Each row is a point. To make a cloud, some directions were put in groups of two or more. Within a group, all points are equally far from the middle, so they leave a hole (a ring in 2 directions, a hollow ball in 3). The other directions are filled evenly. Then the cloud was stretched, turned, moved and blurred a little. Count the holes, and give their numbers of directions, smallest first.

Cloud, 13 rows:
[[ 49  -8]
 [-48  13]
 [-50 -16]
 [-49 -22]
 [-10  44]
 [ -2  44]
 [ 43  19]
 [ 49  -4]
 [-17 -53]
 [ 48   6]
 [ 33  32]
 [ 35  30]
 [-18  41]]
Holes: 1 (2)

Cloud, 21 rows:
[[ 49  10  31]
 [ 36  44 -18]
 [-33  22  34]
 [-39  -5 -60]
 [ 43   5 -40]
 [ 46   7  -3]
 [-28 -16 -51]
 [  9  52  50]
 [-20 -21 -59]
 [  2  52  52]
 [ 41   1 -40]
 [  5  56 -37]
 [ 24 -20 -13]
 [-33  -6  39]
 [ 25 -20  -7]
 [  7  54  -2]
 [  7 -25 -33]
 [-34  -7  -8]
 [-25  43 -21]
 [-34  28  -1]
 [ 51  18  43]]
Holes: 1 (2)

Cloud, 29 rows:
[[ 27   4   8  32]
 [-16 -13 -23 -60]
 [ 11  16  -8  32]
 [-31   5  -2 -52]
 [ 43  -7   7 -47]
 [ 19 -56 -19  -3]
 [ 36 -20   6  27]
 [ -2  38  -8 -43]
 [ 53 -10 -22   4]
 [-18 -23  14 -53]
 [-16 -14 -43   2]
 [  6 -39  29   9]
 [ 24 -15  30  20]
 [-10 -53  -3  10]
 [-38 -14  -6  12]
 [-13 -51 -20   5]
 [ 35 -14   9  29]
 [ 10 -24  41  -8]
 [-22 -16  -1 -59]
 [ 21 -48 -26 -39]
 [  0 -40 -37 -39]
 [ -4  21  -1  27]
 [-17  38   8 -28]
 [-44 -12  14 -10]
 [ 39  27 -19 -36]
 [  4  35  26   1]
 [ 49  11   0 -40]
 [ 10 -33  -6 -60]
 [-40  -5  14 -35]]
Holes: 2 (2, 2)

Cloud (49 x 6):
[[ 14 -44  24 -39 -12 -38]
 [ 28  28  35  29  32  21]
 [ 22 -39  28 -37  40  20]
 [-14 -39   6 -39  52  12]
 [-29 -12  46  27  38   5]
 [-37  -3 -24   2  33  27]
 [ 35  13  40 -10 -29 -24]
 [ 49 -27 -16  15 -18 -18]
 [-23  -2  36 -25 -44   4]
 [ -1 -49 -29   6  34  33]
 [-35 -28 -11 -38 -24 -18]
 [-30   6  32  38  29  -9]
 [-12   0 -21   5 -16  55]
 [-32  -9 -17  -9  16  50]
 [-24 -39  39 -21  -5  30]
 [ 30   9 -16 -47 -32  -2]
 [ 27  -8  21 -45   1 -42]
 [ -3 -54 -26 -40 -19  -8]
 [-26 -12 -19  25  27  40]
 [ 57 -10   2  21 -21  14]
 [ 24  16   2 -41  33  36]
 [ 14 -60  17  31   8  17]
 [ -8 -37  -7 -39  54   9]
 [  8  33  37 -26 -19 -27]
 [-13  24  17 -38 -39 -10]
 [ 17  21 -23 -32 -40   8]
 [ -4  43 -14 -30  22   6]
 [-20 -19  51  -6 -20  32]
 [ 42   3  47  -2 -25  18]
 [ 26  30 -23  13  35  28]
 [ 33  22 -25   8  39  27]
 [ 17  25   2  37  18  45]
 [-44   0  13 -27  33  18]
 [-24 -35 -21 -11   7  46]
 [ -6  31  45 -18  25  30]
 [-36 -22  26 -25  30  31]
 [-11 -36  13  41  -6  32]
 [-10 -49  41  15 -22   3]
 [ -2 -36  35 -23  55  -9]
 [-24 -24 -37   1  30 -24]
 [-33  -8 -25  17  36  24]
 [  9  35  13  31 -21 -24]
 [-16 -53  -3 -43 -23   1]
 [ -7  10  -9  31 -44   1]
 [ 56 -28   0  20 -10  14]
 [  4 -38  31  24  55  -7]
 [-20 -25 -25  11 -10  47]
 [-11 -52  44   1 -20   4]
 [ 38 -26  18  24  52   7]]
Holes: 3 (2, 2, 2)

Cloud, 92 rows:
[[ 10  12  -3 -11 -46 -29 -17  23 -23]
 [-38   5   7  12  13  27  31 -26  15]
 [-28  27 -39   8   9  11 -32 -24 -17]
 [-20 -24 -40  -4   3  29   4  20   5]
 [ 18   7  -2  17   4  32   2 -10 -19]
 [ 26  -6 -18  40 -28 -14  -9   0  35]
 [-25 -11  11 -12 -37  10   4  21 -20]
 [ -7  24 -36  32  19  12  17  25 -21]
 [  7  -9  10  -3 -45 -21  23   2   0]
 [-24  39  10 -22   6  -3 -19  -3  -4]
 [ -1 -20  16 -20 -35 -29 -18 -15  34]
 [ 14   0  -7 -47 -18  21 -15 -30 -18]
 [ 28   9 -29 -19  -6 -30   4  21   6]
 [-32  16   1  -5   4 -38 -17  12  35]
 [ 19  10 -19  16 -35  27  -8 -15  10]
 [-46  -4  18  21 -26  -5 -20 -24  13]
 [ -2  20  11  -9  35 -19   1 -20 -27]
 [-22 -15 -41 -31 -36  19   3  -4 -33]
 [-27 -13 -21  38  26 -12   2   8  11]
 [ 35 -14 -46  -8 -24 -19   9 -19 -10]
 [-21  18 -60  10 -17 -20 -25  16   4]
 [ -5 -34   4 -19 -26 -28  31  -9   8]
 [  2  -6  19  -5 -37 -35 -22   3  14]
 [ 22 -26 -43 -16 -33   4  22 -16 -19]
 [  9  31  -2 -20 -34 -13  21  -5 -21]
 [  2 -26  15  32  -5  18  11  24   9]
 [ 19  23 -44  15 -17 -19 -25  -8   3]
 [  2  30  -4 -47  -6  -5 -17 -36 -19]
 [-12 -38 -27  25  -8 -18  -3 -30  24]
 [-40  -3  -2 -47  18  -1  -1 -35  -9]
 [ 27  -5   2  32  -3 -19  24 -20  29]
 [-20 -21  18  11 -20  29  31 -33   8]
 [ -6  28 -36  18   6  11  37 -19 -31]
 [ 23   6 -41  -7 -42 -11 -11 -39 -10]
 [-23  16   5  11  42 -19  -3   9  -8]
 [-15 -27  -9  35 -23 -14 -25 -30  30]
 [-25 -32 -14 -39   8  14  -9 -44  15]
 [-41   1 -11   8 -36  -7  35 -18 -31]
 [-12  -8 -30  20 -51  10   2 -28 -40]
 [-50   1   8 -10  -9 -29 -26 -12  -6]
 [  9  19  17   1  16  15  52 -29  19]
 [ 15  12 -50 -20  18  12  31 -14  -9]
 [-22   9 -32   1   9  41   8  -5  29]
 [-32  19  -9  21   4 -44   4 -21  -1]
 [-21  -3 -17 -34  34  14  -5  -7  29]
 [ 14  14 -13  25 -19 -28 -14 -46 -17]
 [ 27  -4  -7 -19  16  33 -24   4  25]
 [  2  27  24  -8 -32 -10   1 -38   2]
 [ 34   4 -22 -14 -26   4  18  18  45]
 [-30 -19 -11 -16 -12  17 -39  -3  39]
 [-18   2 -23   1  36  22 -19 -11  43]
 [-19 -35 -16 -39  11  11  14 -10   7]
 [-18  23   9  24  35  26   6   2  23]
 [ 25 -32  -9 -42 -12  15  34 -24  15]
 [  6  -7  40   2  -3  26   9 -16  11]
 [ -5  31 -37  39  -5 -16 -23   3  28]
 [  5  32  17  -6 -35  -7  23 -25  17]
 [ 21   6 -20   1 -10  -1 -33 -39  16]
 [-20  28 -47  14 -18  17  15 -23   7]
 [ 15  21   2  23 -16  29  20 -15   9]
 [ -8  24 -31   4  29  16 -27 -24 -11]
 [ 10  25 -24 -21  -9  -9 -27 -19  27]
 [-33   1   6 -39  21  16   1 -14  39]
 [  9   0   7  26 -26  31   4  -3  -1]
 [-28   1 -19  19  24 -23  26 -16 -22]
 [  6  28 -22 -21 -21 -20  17   3  38]
 [-28 -17  18  -5 -21 -30 -21 -43 -27]
 [ 15  15 -21  24   6 -33   1 -43 -13]
 [-31  -1 -52  16 -27 -14 -37  10   4]
 [ -9  29  -2 -35  21  12   8  14 -19]
 [ 24  -4   6  40  15 -18 -11  10  23]
 [ 33 -15 -35 -17  19  -1 -20  10 -32]
 [ 20  15  15   2 -18  -9  30  28  34]
 [ -2 -17 -31   3 -28  -6 -54 -17 -22]
 [  0  20 -32 -18  28  30 -11 -11   0]
 [ 16  15 -39  16  15 -20 -30   0  19]
 [-33 -10 -22  13 -19  32 -18 -23   2]
 [ 12   7  -3 -30 -25  20 -33  28 -16]
 [ -6  33  28 -20   6   6 -11 -11  23]
 [ 23 -27   1 -38   6 -17 -10 -23  13]
 [ 11  25 -23 -31   3  32  -4 -16   9]
 [ -6  34 -13  28  -4   9  35   2   5]
 [-28 -20 -26   2   6  -3 -45   2  35]
 [-26 -10  21  22 -32 -16 -35  -9  -2]
 [-26  -6 -47 -25  -4 -38  -6 -26  -2]
 [ 18  -6 -22  45 -40  -7 -11  17   8]
 [ -1  -7  -4 -44 -44   7  13 -18 -43]
 [  1  37 -45   5  -7  26 -14   5 -20]
 [-13   5 -32 -42  30 -12  20  -5 -25]
 [ 25   5 -20 -29 -39 -25  11 -13   7]
 [-13   7 -40 -19 -14 -24  25 -23  50]
 [  8  25 -27  21   5 -23  35 -16 -36]]
Holes: 3 (2, 2, 3)

Cloud, 100 rows:
[[-19  29  22 -26 -10  53  25  34 -19]
 [ -4  37  12  14  28 -18  29 -31 -13]
 [  0  -5   1  33  16 -16 -30  49  26]
 [ 60   8  -3 -17  35  22  -9 -22 -24]
 [-15  32 -39  -9 -31  25  19  25   5]
 [-32  -7 -31 -26  14  -5   3 -24 -18]
 [-15 -17  36 -21  -5   6 -19  20 -26]
 [  8  35   1  -7  28  -6  33  -1 -50]
 [ -2  17  46   2  15  28 -32  -8 -14]
 [ -4 -31 -28  -5 -16  13  21  16  31]
 [ -2 -39  -7  12 -24  33   6  -2  25]
 [-20 -21 -33  -7  20  54 -30  -2 -31]
 [ 28  37  29  28 -13  -8   6  -7  17]
 [ 16  -2 -11  54 -18  10 -11  23 -32]
 [ 27   6 -17  29 -44   9 -11  -9 -20]
 [ 36 -23  15  -7  11  28 -29  28 -35]
 [ -1  23 -39  23  -6  10  42  15  -6]
 [ 11  14  -7 -23  19 -23   8  57 -21]
 [-15   4  26 -31 -26  -3 -12 -28 -24]
 [-19  41 -15 -48  18 -26 -14  15   3]
 [-27   8  -4   9 -18  31  12 -17  27]
 [  9 -31 -26  46  30  26 -15  25 -32]
 [ 22 -37  23  12  42  45  -7   4 -28]
 [-35   1 -34  -2  26  17  13 -12  19]
 [-19  32  28  -3  27 -16  -6  -3 -30]
 [ 23  37  -2 -37  27  48 -19  23  20]
 [-11  34 -46   5  -4  -3  25  14  13]
 [  7  -6  36   2   6   7 -19  57  30]
 [-19  15  36 -18  11   2 -28   9 -23]
 [-15  17 -35 -39  37  22 -10   8 -32]
 [-20 -30 -42 -44  26   9   0  24  33]
 [ 15  -7   6 -27 -23  -2  -9  50  -7]
 [-23  -7  20 -50  19  -4  18  11  18]
 [  2 -28 -16 -47  -4   3  19  21  17]
 [ 10  28 -43  27  29 -24 -35  30  17]
 [  9  42   2  25  49  16 -32  15  -4]
 [-21 -38  -2  16 -37   9 -10  -5 -29]
 [ -7   6 -12  16 -12  15 -42 -38 -40]
 [ 16  29 -25  14 -29   7 -30  24  29]
 [-27 -38 -23   6 -11   6 -21  20 -47]
 [-15  41 -35  28  35 -10   2  21  -9]
 [ -2 -34  11 -15  41  11  -9   6 -58]
 [ 26  34  -4   3  47  47   3  24  -4]
 [-27  -5  18 -24  37  14  33   2 -22]
 [ 50  -1  33  34   0  28  -7  -2 -31]
 [  8  44  26  -8 -16  10  10  24 -22]
 [ -7 -28 -18 -37  14  24   5 -47  -4]
 [ 17  25  -5  45 -23  17 -10  18  -1]
 [ 32  19  17 -21 -20 -15  -5  23  -4]
 [  3 -10 -19 -30 -23  -8  16  48 -20]
 [-12 -37  10  38 -24  31 -13  -2 -12]
 [ -6 -18  27 -17  11  22 -36  -7 -49]
 [  2 -35   5  20 -22  25 -13  -5  32]
 [  0 -29   5 -35 -10  40 -35  -1  23]
 [-15  23 -12  18  15  53  19   0  18]
 [ -6  14  25 -25  48  49 -27  23  44]
 [ 32   1  28   3   6 -20 -17  21 -22]
 [  6  22  -7  40   3  13 -41 -36 -14]
 [ -8 -13  18 -31   3 -11 -21  56   0]
 [ 24  -6   7   0  31 -21  11  14 -49]
 [ -8  -1   2 -39  -6  28  31 -42 -34]
 [-11  -1  44  18  33 -24 -33 -30   4]
 [-43  -5  13  28 -21  21   6  12  -2]
 [ -1 -14  12 -12  42 -24  13  30  -2]
 [ 36 -24  38  -7  25  30 -21   5  31]
 [  6  16 -23   1   4  38 -46 -24  20]
 [ -3 -39  16 -33 -31  26  17 -23 -18]
 [-18  20 -16 -21 -31  -1  17 -23 -32]
 [-13 -21  19  28  -3  41 -19  -7  26]
 [ 23  44  23 -25  -2  21   7  14  25]
 [ -2  -1  48 -19  -8  42  13 -25 -14]
 [-42  -2   3 -45 -15   9   7  32 -13]
 [ 39  31   4  29  42  24 -26   0   7]
 [ 15  32 -41 -38  20 -33 -10  14   4]
 [-13 -29 -10 -46 -12  -1  10   5  29]
 [ 12 -17 -29   5   0 -17 -51  28  17]
 [-28  24 -50  10  42  15 -17  12   1]
 [ -2  39  -3  35   6 -25  20  -7 -18]
 [ 21  26  30 -11   2  42 -25 -15 -28]
 [-37  29 -41  21  23  10  24  16 -23]
 [ 39 -12 -15 -16  -4  16 -46  27  -6]
 [-27  -9 -28 -12  22 -19 -17 -37  -6]
 [  1  -9 -30  13  41 -13  16  32  39]
 [ 26 -37  34  34   5  44   3 -14  -5]
 [-20  40  37  -4   5 -10   4   4  -7]
 [-20  34 -16  20  13 -27  10 -28   5]
 [-20  11   3 -48 -19  31 -17  15  34]
 [-14  17 -23  11  23  46 -43   7  39]
 [-13  28   9 -49   4 -28  -2 -24   6]
 [-31  26 -29  -5 -17  -2 -17  12 -35]
 [-18  37  43  -7  -1   8  -2  11  24]
 [-12  25 -38  16  28  20  19 -14   1]
 [-35 -18 -19  -5   4   7  20 -15  29]
 [ 28   3   2   9  30  -1  47   1 -28]
 [  9 -18  11  20   1  40  37  39  12]
 [ -2  32 -30 -17   7  13 -51  21 -21]
 [-12  14  27 -21 -18  12 -21  -9 -41]
 [ 15  33 -23 -30 -29  25 -11  22  26]
 [ 31  21 -38 -33  37   1 -12   5 -17]
 [-28  -6   1 -25  -9  -7 -29  -6 -33]]
Holes: 3 (2, 2, 3)

Cloud (100 x 9):
[[-26  13   1  -7  41  11   5  21 -22]
 [-20  -8  37  11   6  19  13 -43 -19]
 [ -9 -43  -1  22 -16  15 -30 -10 -17]
 [-24 -29 -25  14  -2 -32 -33  40  -6]
 [-39  -5  17 -11  24  15  44  -8 -35]
 [ 22 -29  -5  20  34  28  16  16 -26]
 [-18  25  -9   8  -4 -20  22  16  26]
 [ 11   9 -13   6  34  -9   9  29 -41]
 [  3   8 -10  15   7  42  10  40  29]
 [-19   5  -5  -7 -11 -22  30   1  10]
 [ 34 -25 -42 -15  28 -13  38 -14  -9]
 [ -3  -3 -12  38  17  13  30  -4  15]
 [  2   2   8 -22  50 -15  32 -25  -8]
 [-36 -38 -18  38  32  -1  -9   9  -5]
 [  0   7  15   1 -29   3 -50  32   8]
 [  2  21   3  18  -9   9   8  -6  30]
 [ 51   9  -2 -21  14  -5  20  40 -30]
 [ 20  -7 -27  24   6 -16  -7   7 -11]
 [ 13 -46 -32   1  20 -13  38   9 -46]
 [  3  12  31   7 -35 -20   7  12  27]
 [  5  -3  23 -10  60 -22  11   3   5]
 [ -8   3  -6 -29 -39 -25 -21  11  10]
 [ 25  -6   9  13  41  29   5  12  -8]
 [-16 -23  -3  -9   6   4 -19 -25   1]
 [-12 -11   5  -1   5 -15 -21 -17 -42]
 [  3  48  12  10  20  21  25   3 -15]
 [ 16 -43 -11  37  14  15  -7 -33 -25]
 [-21 -30  13  23 -26  -4  -1 -26 -24]
 [-17  21  -7  -8 -10  28 -12 -24   3]
 [ 14  25   5 -35  57  12  30  20   7]
 [  1 -20 -19  19  23  39  41 -24  22]
 [ -6 -12  18   4 -36   3  19   3 -24]
 [-19 -12 -14   4  54  21   9 -40 -18]
 [-41  26  -2 -19 -13  12   7  33  22]
 [ -9  48 -19  -2   6   9   5 -29  -1]
 [ 50   8   6  43  -5  20   6   0  -8]
 [-13 -31  -3  -9  -8  -2   0  37   7]
 [ 29  20 -10  45  37 -20   8 -21  -2]
 [-25   2 -24 -27 -24 -24 -11  41  -5]
 [  0 -55 -24   6 -16  20 -15  20  14]
 [-18  25 -24   4 -11  -3 -23  23 -19]
 [ -5  -9 -46  -3  11  21   1 -32 -20]
 [ 11 -32  11   2  36 -49 -24   6  13]
 [-21 -21 -13 -27 -16   7  21 -13  -6]
 [-23 -39   2  13  -5 -31  11   9  12]
 [-23  31 -53  -4  -7  -7 -13  -4  -7]
 [  2 -29 -20  -6   1  27  15 -12  15]
 [-32  -9  12 -12 -31  14  15  38  21]
 [ 19  25  26 -18  31 -17  -8   2  -8]
 [ 14 -36 -21   9   7  21  15 -14  -8]
 [ 13  21  17 -22 -23 -50 -18  -9   4]
 [ 19 -34  28   3  -7 -19   0  16  29]
 [ -8  17  35  16 -11  25  15  31  -6]
 [ -3  18  14   5  18 -21  31  33 -21]
 [ 27  -2 -26   6  40  -9   4 -15  -1]
 [ -3  -9 -34   3  34  16 -18  -6  23]
 [ 10 -42  27  -3  -2 -16  15  16  12]
 [ -7  -5   1  28 -21  21   4  16 -13]
 [ 18  -6 -11  -3  10 -26  19  -7 -21]
 [-20  23  26  39 -27   3 -12  40  12]
 [-23  20  -8 -11  23  38   1 -41 -17]
 [-24 -33  23  17  18  23 -17   5  20]
 [ -6  32  -5 -28  -9  -9   9   1   7]
 [  9 -11 -22 -15  30  29   0 -12  -7]
 [  5  13  22  -7  38   3  27 -38 -12]
 [-24 -16   9  -5  25  -4 -19 -18 -20]
 [-14 -15  22 -14  -4  -2  -7   0  10]
 [ 21 -27 -18 -17 -25   8  12   0  -3]
 [-22   7 -15  -2  39  25  -6  10  26]
 [-24 -39   3  21 -12 -14  34  -3  19]
 [ -4 -28   4  36 -13 -22 -18 -14 -22]
 [-28 -41 -19  11  32  -2  24  -1   5]
 [-32   1   8 -34 -15   4  -3  -8  19]
 [ -6 -19 -34  45  30 -19  26  -5 -10]
 [-41   0 -17 -18  40  20   6 -15 -18]
 [ 24  25   4   6 -19 -22  20  12  -1]
 [ 11  23 -11  27   8 -18 -12   1  10]
 [ -9  -1   8   2  33 -29 -11  23   2]
 [ -8  12  -9  34  -5 -12  28  -1 -11]
 [  4   0   2   3  18 -18  -3   0   0]
 [-44 -22  11  37  -6  17 -19  21  -5]
 [ -1  21  32 -25 -20 -10 -15  -1 -24]
 [ -5  -9 -15 -36 -12 -21  23 -26 -33]
 [ 28   6 -18 -13  -1   4  38  25 -42]
 [-33  21  30  19  17  17  -2  12 -20]
 [  5  -4 -33  -1   9  36 -18  25  22]
 [ 18  -6 -37 -18  34 -18 -14  10  16]
 [ -9  54  -3  21 -23  47 -23  31  12]
 [ -5 -24   6  21  12  40  34   9   4]
 [ -8 -21  -7   8 -12 -33  22 -32 -44]
 [ 20   1  -8   8 -19  -4  21 -19 -29]
 [-11 -10  -1  -8  25 -23 -34  33 -33]
 [ 13  20   9 -16   6  14 -27 -12  32]
 [ 13 -50 -30 -10  14 -15  15  33  16]
 [ 20 -29 -23 -18   4  36  21  14 -11]
 [ 14  19 -23  27  27  33 -20 -18  32]
 [-26  -3   7  -3  21   3  24  15 -25]
 [ 13  -4 -19  18  12 -14  49 -18 -22]
 [  1  31 -20 -10 -11  39  -7  20  11]
 [-15   6 -12   1   4  16 -35 -21  20]]
Holes: 0
